Rows are points. Two turns around zero, p and q, are shown by what they do to some points. Write where each new point lands after one turn and then the other. Backwards means that the second turn is done in reverse. Each puzzle has new turns, and all numbers are rounded.

Turn p:
.17  .11  .28 -> .30  -.05  .16
-.02  -.14  -.21 -> -.19  -.07  -.15
-.43  .44  -.17 -> -.09  .63  -.08
.01  -.06  -.31 -> -.17  -.02  -.27
.20  -.21  -.03 -> -.01  -.29  -.06
.08  -.14  .45 -> .16  -.20  .40
Turn q:
-.20  .11  -.28 -> .13  .29  -.16
.22  -.15  -.19 -> -.14  -.11  -.27
-.32  .01  .33 -> -.01  .15  .43
.31  .09  .12 -> .08  -.34  -.02
.39  -.16  -.20 -> -.15  -.26  -.35
-.40  .09  .22 -> .08  .27  .37
Where do these land?
q, then p: -.06  -.63  -.04 -> -.37  .48  .18
q, then p: .07  .18  .20 -> .08  -.24  .11
p, then q: .02  .06  -.43 -> .10  .29  -.30
p, then q backwards: .12  .21  .06 -> -.06  .23  -.08
p, then q: -.14  .17  .22 -> .18  -.20  .16

Turn p:
-.29  -.10  .20  -.10 -> -.33  .10  .05  .15
-.17  -.34  .11  -.46 -> -.36  -.22  .35  .26
.04  .31  -.28  .01 -> .11  -.20  -.31  -.17
.23  .17  .03  .03 -> .13  .00  .02  -.26
-.23  .19  -.26  .25 -> .07  .04  -.45  .09
.41  -.23  .21  .28 -> .37  .30  .34  -.07
Turn q:
-.15  -.01  -.42  -.30 -> .11  .12  -.24  -.45
.15  -.25  .12  .32 -> -.19  -.21  -.11  .33
-.58  .02  .07  -.13 -> .15  -.31  .27  -.40
.21  -.04  -.40  -.26 -> .08  .29  -.39  -.17
-.03  .17  .06  .30 -> -.28  -.01  .20  .07
.15  -.01  .33  .17 -> -.02  -.06  .16  .36
.26  .13  .24  -.11 -> .16  .21  .12  .27
Where do these land?
p, then q: .18  .28  .12  -.03 -> .31  .12  -.04  -.12
p, then q: -.12  -.09  .24  -.32 -> .10  -.32  .25  -.08
p, then q: .14  .27  -.37  .01 -> .09  .08  -.46  .00
q, then p: -.53  -.24  -.12  .11 -> -.16  -.23  .38  .38
q, then p: .32  -.22  .13  .22 -> .24  .22  -.26  .21
